Each row of a before or after table is a point. The points were changed in one or more steps. Then noise was added and the rows were shuffled. The steps act on how far a point lies along the listed directions, d1 being the first. Write out the steps. A step turns or swaps two directions, mirrors them in a line or flattens them onto one, adds a multiple of one to another, or multiplies one. Angles are multiples of 10 degrees, from the lower direction toward the higher: turns from -170 to 170, lines from 10 to 170 but not 90. Use the fewest steps. Two steps may share a direction if one is a turn and the other turns, adds or multiplies; they go together, in the order done. Otherwise the lowest direction goes first.

Directions:
(1): [ 23  42 -11]
(2): [ 43 -22   5]
(3): [ 1 12 48]
Before, 8 rows:
[[-32 -28  37]
 [-48  -3 -21]
 [  4 -58  13]
 [  4 -46  35]
 [ -4 -11 -42]
 [ -7  14 -22]
 [ 14 -54   1]
 [  8 -18  12]]
After (8 x 3):
[[-53 -23   7]
 [-21  -4   7]
 [ 25  -8  36]
 [-36 -16  40]
 [-44 -29  29]
 [ 27   1   3]
 [-29 -44 -20]
 [ 32 -42  -2]]
Steps: turn d2 and d3 by 140 degrees

Directions:
(1): [  1   2  -5  47  17 -48]
(2): [ -1  33  25 -20 -38 -35]
(3): [-31  10 -34  27 -40  15]
(4): [-32 -52  27   0 -16 -11]
(5): [-50  29  20   0  31   9]
(6): [ 19   9  43  38 -13  30]
Before (14 x 6):
[[ -4  -8  -8  11  31  36]
 [  9  22  21 -19 -29 -63]
 [ 15   7 -22   2   1  48]
 [ -1  -4  -7  25 -15  13]
 [ -9  17 -34 -35 -23  18]
 [ 11   4  14   6 -13  45]
 [ 32  41  64 -10  14 -54]
 [ 15  25  -7  25   3   7]
 [-10 -12 -22 -19 -14  24]
 [ 41 -14 -12   2   0  21]
 [ 11  11  -3   5 -31 -20]
 [ 20  20  18   0  -7  36]
 [  3  12   5  18 -22 -35]
 [ 26  51  23  -7   9 -49]]
After (14 x 6):
[[ 16  -9  18 -12 -20  -8]
 [  9  23 -21 -33 -40 -50]
 [-53 -14 -18 -78  10 -38]
 [ -9  11  -7  25 -59 -34]
 [-10 -12   8  34  20  28]
 [ -1  14  80  50 -33  55]
 [-22  -9  -7 -49  20  -2]
 [-18 -22  35  10   2  43]
 [ 27  -6  14   6 -21 -21]
 [ 10 -22   7  12 -19  55]
 [ 11  55  18  65 -74  -6]
 [ 26 -16  37  19   3  25]
 [  9 -25  38  44 -22  20]
 [ 11  11  83  44 -17  58]]
Steps: turn d1 and d5 by -50 degrees; add 0.5 times d5 to d2; turn d3 and d4 by 150 degrees; multiply d6 by 3

Directions:
(1): [ 12  25  14 -42   8 -16  -2  33  20  21 -61]
(2): [ 41  54 -19  31  10  21 -11 -31 -20  27 -14]
Before (11 x 11):
[[ 38  45  -6  10  14  19 -15 -28 -14  15  -8]
 [-23 -39 -17  19 -13  22   5 -21  -8 -23  52]
 [ -9 -23  18 -50  -9 -16  -7  44  20   0 -28]
 [ 49  50 -13   5  15  21 -17  -1 -11  17 -35]
 [ -2 -13   0   9 -12 -17   7   7  -4   5  16]
 [  9  49  19 -35  14 -12  -7  19   8  30 -62]
 [ -8  -3  -6  -2   3 -12   3   4  -3   5  11]
 [-26 -29  -3  11 -15   6   7  -9 -13 -23  51]
 [  2  24 -12   7  14  19  -8 -19   2   6 -16]
 [ -2 -26  12 -34   7  -8   5   7   0   9  -3]
 [  8  35  -7  10  13  13  -7  -4  12  32 -27]]
After, 11 rows:
[[-32 -44  -3 -15 -12   2   9   9   8 -25  30]
 [-42 -50  13 -21 -20 -14  10  21   7 -27  33]
 [ 97 109 -37  52  25  50 -27 -50 -40  47 -41]
 [ 27  54 -22  27  18  29 -17 -40 -14  24 -22]
 [-13 -25  -1  -1 -15 -22  11  18   0   2  17]
 [ 84 104 -33  47  21  41 -27 -65 -38  44 -22]
 [-49 -82  32 -60 -19 -27   4  63  31 -30  10]
 [ 18  59   2   0  17   5 -10 -14  -9  32 -30]
 [ 35  69 -21  36  16  27 -16 -32  -8  50 -27]
 [-14 -11  -3  -7   3 -13   5  10  -4   0  12]
 [-22 -57  18 -45   2 -16  13  19   8  -4  10]]
Steps: multiply d1 by 0.4; multiply d2 by 2.5

Directions:
(1): [ 18  -6  15  29  10  41   9   2 -26 -32 -41  -7  34 -15  11 -77  12   8]
(2): [-15  21 -67 -25 -24  49  32  46 -19   4   4 -18  -1   4  13  -2 -40  -2]
(3): [-14  33 -11  23   7 -42 -15 -18 -26 -19 -36  27  -5 -36   8   3 -66 -35]
(4): [-38  38  30  21  32  10  41 -19 -18  -9  72  17   6   7   2 -13 -17  22]
(5): [-18   1  46 -57   1  21   7 -23  40 -21  -9 -37  30 -27  38  17 -26 -14]
(6): [ 12  16  28  44 -49  32 -21  30  13 -23   6  18  42  -9 -28  49 -14  15]
Before:
[[ 26  -9  -6  51   8   4  -8  -2 -25 -24 -49  20  23  -5  -8 -41   4   1]
 [ 40 -46   9  25  31 -56 -13 -27  -7 -20 -54  -1   8   0  17 -74  55   1]
 [  9   5 -17   3  16 -23  20 -17 -58 -11   4  -6  -3  -3  -1 -61   2 -14]
 [-11  -5  27 -27 -16  43  -1  12  53  14  51 -20  17  13  13  48  15   8]
 [  9 -38  58 -15  -2  -9   0  -1  45 -28   4  -7   7 -15   4  44  16   7]
 [  2   8  53 -25 -17  12  -1 -30  47 -17 -22 -30  27 -28  37  45 -28  -5]
 [ 31 -35 -14 -51 -19  53 -17  20  50   5 -39 -66  14  15  16  20  18 -16]
 [ -8  17   4  40  18 -12   8 -14 -53  -2 -23  20   5  -3  24 -73  -3   3]
 [-18  -5  -3 -38 -39  -9 -12   6  40  17   8  -7  10   0  21  86 -18 -23]
 [-14 -24  17 -88 -25  24  -2 -18  63   5  -2 -47   3 -12  19  29  10   7]
 [ 51 -35  -5  -5 -12 -31 -17 -42 -16  24 -67 -12  -5   7  13 -55  54 -17]]
After, 11 rows:
[[-14  -3  -2 -53 -18 -14 -26 -31  26 -15 -71 -21  -4 -52  27   4 -43 -33]
 [ 12 -25  33   3   0 -22  -9   0  19 -41 -45   5   6 -39   9  22 -15 -15]
 [-21  26  11 -43   7   6  -7 -24  39 -22 -15 -36  15 -22  35  48 -71 -45]
 [  0  -4  12   1  -8  22  -1  -9 -11 -32 -66 -10  45 -35  46 -35 -24 -29]
 [-22  16  46 -45   3 -27  28 -66  21  31  57 -17  -3  19  27  25   9  -1]
 [-17 -11  33 -28  20 -59  19 -30  43  11  72  -8  -7  29  13  39  29  21]
 [ 38 -19  19 -17 -36  14 -22  -8  36 -11 -71 -36  21 -21  26  21   0  -9]
 [ -5  -4  19   8  -3  15  15   2  27   7  58   8  14  32 -18  44  19  29]
 [  9 -11 -19 -27  -4 -21  17  -1 -19  22  58 -15 -21  32 -21   2  36   5]
 [ -4 -12  -1  -5 -18  -5   6  13   5  49  50   5 -19  50  -6  15  53  33]
 [  6  10 -14  19 -14 -11 -41   4   0 -12 -61  17   7 -41  22   8 -44 -47]]
Steps: turn d1 and d6 by 20 degrees; turn d1 and d3 by -150 degrees; multiply d2 by 0.7; mirror d4 and d5 in the line at 120 degrees

Directions:
(1): [ 13  34  30 -13  51 -60   4   0  38 -12   9  31  15  59 -26   5  14  -7
  -4  41  13  -7  34  13]
(2): [-47 -10  24  17 -24  26  22 -47  36 -29  26  27 -29 -14 -21  21 -13 -67
  15  30 -12 -15  -8 -19]
(3): [-20 -43  29 -16 -23 -52  47 -12 -40 -44 -50 -20   0   4 -34   4  15  26
  15  13   8  21 -28  -5]
(4): [ 15  -9   2 -19  17 -32  -4  -3 -18  51  20 -17 -36  22   5  78  -8 -31
  27 -29  -7  42 -10 -34]
(5): [  2 -28 -15   8  61  24  27  21 -27 -38  -8   0   2   7  35   3  42 -15
   1   0  -9 -34  27 -72]
(6): [-29 -26  -4 -37 -35   6   2  16  24  21 -14  -3  24  23  25  70  15  18
 -43  15  -5 -63  -8  16]
Before, 10 rows:
[[ 15  15   8  -3 -16 -29  -2   2 -22 -13 -40 -16  32  -1  -6 -53  10  88
  -13 -12  17   2 -20  43]
 [ 37  12  -9  17  15   7 -28  14 -13   2   5  -3   2 -25  10 -48 -33  -1
   18 -16  -9  53  12  13]
 [ 11  14 -15  19   0  19 -21  -4  -6  -1   4  12  -3 -27 -13 -43 -22  -2
  -10   6  -8   0  -5  -2]
 [ 29  12  11 -16   8 -47 -21  -3 -35  25   9  -1  -4  30   9   7 -16   9
   17 -19   8  64  -2   9]
 [ 10  17 -30  -7 -24  53 -38  47   9   8  -6   4  38 -15  37 -27  11  58
  -42 -13  -7 -44  -9  59]
 [-20  -4  38   4   2 -46  39 -39  11 -26  -3  21 -26  10 -48   7   1 -32
    3  33  -4  12  -9 -14]
 [-45 -29   0  10 -27  25  18 -24 -10 -14  -8 -22 -33 -21  -4  57  -7 -42
   19  -4 -17   1 -19 -19]
 [ -5  -3   7 -25  -6 -20   3   7 -22 -21 -49  12  31 -19 -13 -22  11  39
  -22  18  -2  11 -11  25]
 [ -7 -29   4 -28 -21 -45  14   8 -32 -10 -29 -36   5  14 -19  11   7  18
    4 -13  21  37  -8  11]
 [ 20  26  -5 -15 -49  -9 -36  16  15  20 -13 -18  15 -22 -15 -11 -12  59
   -9 -12  12  28 -21  72]]
After:
[[ 28   6 -11  23  -5  21 -27   6 -16  -2   3  -7  -1 -43   7 -58 -40  -2
   20 -18 -11  54   1  17]
 [ 42  51  29 -18  39 -78 -34  -6   6  30  31  27   4  65  -9   5 -18  -5
   14   8  16  62  24  29]
 [ -8 -30 -54   6 -93 101 -30  43 -49   2 -37 -37  24 -85  50 -49  -3  83
  -32 -54 -16 -24 -59  53]
 [-12  13  49  -8  26 -75  34 -37  33 -13  10  35 -26  43 -55  33   4 -43
    3  47   0  10   6 -11]
 [ 13   1   7  -4 -41 -31   0  -8 -44   0 -44 -35  14 -19 -12 -42  -3  87
    4 -32  15  31 -44  40]
 [ 16  27  -2 -14 -89 -11 -45   4  11  36 -15 -28   7 -42 -29 -16 -36  68
   -3 -24  14  55 -45  98]
 [ -2  -8 -23  25 -35  43 -16  -9 -27  -4  -8  -5  -9 -57  -7 -49 -28   6
   -7  -9 -13   5 -27  -4]
 [-34  -6  10   1   7  -1  13 -18  18  -9   5  -3 -23  16  -7  70   2 -50
   12  16 -12 -11   5 -15]
 [ -5 -13   8 -29 -15 -28   6   3 -37 -11 -50   1  19 -24 -16  -6   5  36
  -11   5  -4  31 -25  18]
 [ 10   4  23 -39  19 -88   5   7  -1   5  -9 -15   3  59 -34  32   8   1
    8   5  28  46  16  17]]
Steps: turn d3 and d4 by 30 degrees; add 1.5 times d4 to d1; turn d2 and d6 by 10 degrees; multiply d5 by 1.6

Directions:
(1): [  6 -12  -5 -35 -38  33  14  15  61  41  24 -43  18 -37 -39  -6 -21 -19
  45   1   4 -12  -6 -34  25  35  30 -12 -63  33   6   8  -1   7 -48  67
 -18  38  30  28   6 -22  -3 -10  -9  -1  55  -1  -4  27 -46  -5  44  46
 -27  14  -4  -8  -2  22  -1 -16 -18  21]
(2): [-20 -15  -3  37  23  41 -32   2 -35  -4  41  27 -22  47   6 -21   0  -2
  -1 -60  39   5 -29  28 -14  40   5 -19 -19 -23 -23  29  27  11  -6  -7
 -30  18  24 -50 -14 -12  -6 -19  -6  12  14  38 -12  66  -7 -17  30  29
  13  21 -40 -33 -27  -8  17  23  93  -3]
(3): [  2  22  37  11  -8  59 -47 -27  32  -5  47   8  17 -38  20  30  17  12
 -15  47 -39 -56 -55 -27  10 -18 -39  16  -8  -3 -14  11  -8  25 -42   6
 -12 -56   9 -23  21  16   1  29 -12 -20 -16  12 -25 -27  15  19  11  31
  -7 -35 -12 -18  26 -28 -68  19  41 -26]
Before, 11 rows:
[[  7  -2   3 -29 -38  18  29   9  39  19 -10 -30  18 -31 -23  -4 -12 -10
   19  18  -5 -22  16 -13  25   6  13 -11 -20  16  10 -12  -5   4 -23  44
    9   8  12  40  11   2  -5   3   5 -14  29 -15  17  -4  -9  -8  19   9
  -11  -2  20  11  27  14  -8 -24 -38  20]
 [-15 -16 -11   9  10 -25   7   7 -40  -6   3  18 -22  48  -2 -18   7 -11
   -6 -57  37  26   9  41 -16  23   2 -22  -4   0  -9  11  11   0  13 -17
   -9  36 -11 -28 -26  -8  -1  -7  21   9  10  10 -13  40 -11 -26   1  -6
   14  25 -16  -3 -28   8  36  -1  37  16]
 [ -3   1  -2  -4  10 -21  16  -5 -25   1 -20   1 -10   5   1 -14   5 -16
   -2  -6  21  29  15   8  -4  25  -3 -14  11   1   9   1  -3   0  19   3
    0  18  -5   6  -4  -3   7  -2   5  14  -9  -2  17   5  10   0   0 -11
   -6  10   0   5 -14   0  17  -2   1   4]
 [  4  14   4   4  10  -5   6   5   9  14  -3   0   4  -9   7  10 -11  -2
   -7  21 -10  -1  -2 -11   3 -11  -4  -6   4  14  -5   2 -16   1  -6   8
   11 -11 -11  18  11  -5  -4  -6   3  -4 -13   5   5  -6  -1   6  22   5
   -5 -20   9   6   5 -16  -1   5  -3  11]
 [  6  -5 -10  -2  -1 -29   6   2 -14   2 -28 -12 -10  22   8   6   2  -9
    0   4   9  15  11  12 -12  -4  -2   3   6  -4   2 -24   4  -1  21  -6
   16  -7 -14  15   2   4   2  -8   6   7  -4 -13   9  -7   3  -5 -17  -3
   -3   0  11  13   6   1  15  -2 -16   2]
 [  8  13  22  -7   6   9   3 -11  -5 -10  18  -1  21 -26   2  26  10   4
  -11  39 -24 -19   6 -14  17 -33 -23  12  13  14   3  -1   2   0  -6   1
   16 -34   0   1  10  12   2  23  -4  -9 -12  -8  -4 -35  23  20 -26  -7
   -7 -28  11   4  14 -28 -48  -7 -12  -6]
 [  3 -21 -37 -20 -25  50   4  36  36  49  54 -32  -3   2 -44 -24 -22 -28
   66 -59  36   1 -18  -6   8  77  49 -33 -88  16 -10  22  24  15 -66  82
  -40  73  49  -3   1 -44 -12 -19 -17  25  79  21  -5  90 -68 -25  86  65
  -32  53 -40 -44 -30  28  39 -10  39  31]
 [ -5   0   1 -13   1 -21  12  18   3   2 -28  -4   2 -10  -6  -6 -10   1
   -9  15   8  25  13  10   6 -11  10   3   1  12   8  -7   1 -13  15   5
   20   9  -3  10  -3   7 -14   5  16   0 -10 -10   2 -18  -8 -10 -20 -12
   -2  14   7  11   3  20  14 -11 -30  11]
 [ 11   0  10  -9 -10  43 -26  -1  27  18  20 -14  10 -15   2  18 -13   2
   -4  12 -12 -17 -30 -10   7  11  -8  15 -12  -4  -3  15  12   5 -31  11
   -7  -9  11   1   7  -1  -2  -7  -9  -1   9 -14 -11   7  -7   1   1  16
   -7  -5  -4 -14  17 -20 -27   3  30  -7]
 [-16  -5   5  27   5  40 -36  -1 -10  -8  25   7  -7  14  19   5  11  -7
   -5  -3   5 -20 -22   1  -3  13 -17  -5  -6  -2 -16   9   0  10 -18   1
  -12  -4   5 -25  -6  20  -5   1   7   0 -11  16 -11   8  -7   4  20  13
    8  -7 -19 -23   0  -8 -13  20  32 -15]
 [ 17  14  20   0 -19   5   2 -14  19  -1  -3  -2  15 -27  -6  22  17   0
  -14  53 -23 -30  -5 -18   7 -12 -22  -5  -1   5  11  -8 -27  16   4  -2
   17 -35  -3  23  18  10  10  17  -8 -14 -10 -14  -7 -31  14  23 -15 -10
   -1 -33  -4   8  25  -6 -29  -8 -31  -8]]
After:
[[  -2    4    5   -6    4  -21    0   11   -4   -4  -28    1    3  -12
     6    1   -5    0  -22   29   -4   22    5    7    6  -26   -2   10
    16    9    6   -7   -3  -11   16   -4   24  -14   -7    2   -3   16
   -13   13   17   -2  -24  -10    1  -33    4   -1  -26  -18    2    2
    10   12   10   12    0   -3  -26    4]
 [  19    9   11  -20  -33   -4   20   -2   44   12   -5  -23   20  -37
   -27   18    7  -11    6   54  -20  -25    2  -33   17    0   -5  -11
   -20   22   17  -12  -28    7   -6   23   17  -16    3   45   17    0
    12   10  -11  -13   13  -23   -3  -24   -4   17   -8   -3  -11  -27
     3   12   25   10  -18  -22  -53    4]
 [ -17  -13   -3   17   -2   45  -30    7    0    4   29   -5   -7   13
     7   -4    1  -12   10  -17   14  -15  -18   -2    2   34    1  -13
   -25    8  -12    9    4   11  -27   22  -20   17   14  -20   -9    8
    -5   -9    5    5    9   16  -12   27  -24   -3   34   26   -3    4
   -24  -24   -7    1    1   15   32   -4]
 [ -12  -35  -69   14   27  -35   29   47  -69    8   -8   12  -46   89
   -21  -49  -12  -19   33 -123   79   70   36   62  -31   67   58  -39
   -15  -20   -8   10   38  -15   24    6  -15   92   15  -23  -28  -40
   -10  -40    5   50   41   20   19  100  -35  -46   38   -7    8   78
   -32  -24  -60   34  110   -3   38   33]
 [   4   14    1    1    6  -12   13    8   13   16   -9   -5    4   -8
     3    7  -15   -3   -3   22   -5    2    4  -11    2  -12   -1   -9
     0   18   -1    0  -15    2   -6   13   15   -2  -13   26   12   -9
    -7   -8    2   -2   -8   -1   10   -4   -6    4   24    5   -5  -19
     8    8    5  -10    5    4  -17   16]
 [  11  -11  -12  -22  -12   21   -4   14   26   27    6  -28    3   -7
   -12    4  -23   -9   11   -8    6    5   -7   -4    7   23   11    6
   -20    2    4   12   16   -2  -23   21   -8   26   13   18   -3  -14
    -2  -20   -6   13   29  -17    0   27  -22   -9    7   13   -9   15
     4   -8   -2   -3    4   -9   10   10]
 [   5   -5  -12  -28  -19  -26   47   14    6    8  -48  -21    6   -7
   -17  -11  -16   -9   10    2   10   10   45    8   15    0   19  -14
    11    6   16  -26   -2  -10   12   20   28   21   -5   48    2    4
    -3   -7   14   -9   16  -26   33   -9    1  -16   -5  -22   -2   11
    30   28   19   18   23  -28  -58   24]
 [ -18   -9    7   29   23   -7  -23   -7  -51  -22   18   36  -23   52
    20  -10   19    1  -23  -48   26    8  -18   44  -23    7  -26  -16
    10  -15  -20   17   12    7    9  -38  -12    3  -12  -55  -24   -3
     1    5   16    1  -13   21  -23   33    9  -20   -6   -6   22   11
   -24  -14  -21  -11   11   16   75   -4]
 [   9    3    3    6    1  -16   -8  -10   -8   -2  -18   -5   -5   14
    16   16    9   -5   -7   20   -5    1   -3    8  -11  -12  -15    9
    14   -6   -1  -19    2    5   14  -13   16  -28  -13    2    6   10
     1    3    1    0  -16  -12    2  -19   13    2  -20   -2   -2  -13
    11    8   14  -11   -4    3   -6   -6]
 [  15    8   17  -30  -13   15   20    0   23   10   20  -24   29  -44
   -17   27   -1   -7    9   36  -21  -20   14  -30   29  -18   -4    8
   -14   33   10   -6    3   -2  -25   32   13  -13   13   23   10    5
     2   17   -7   -4   16  -15   -1  -26    4   16  -11    4  -18  -18
    13    6   11  -14  -42  -20  -36   10]
 [  -5   10    7    7   13  -15    2  -10  -32   -8  -12   10   -9    3
    13   -7   14   -7  -18    3    8   14    3   11   -8   13  -20   -9
    22   -6    4    2   -4    5   19   -9    0   -5   -9   -6    1    5
    10    9    5   10  -25    4   12   -4   23    4   -6  -11    1   -2
     0    1   -9  -15    0    5   14   -3]]
Steps: turn d1 and d3 by -70 degrees; multiply d2 by 1.3
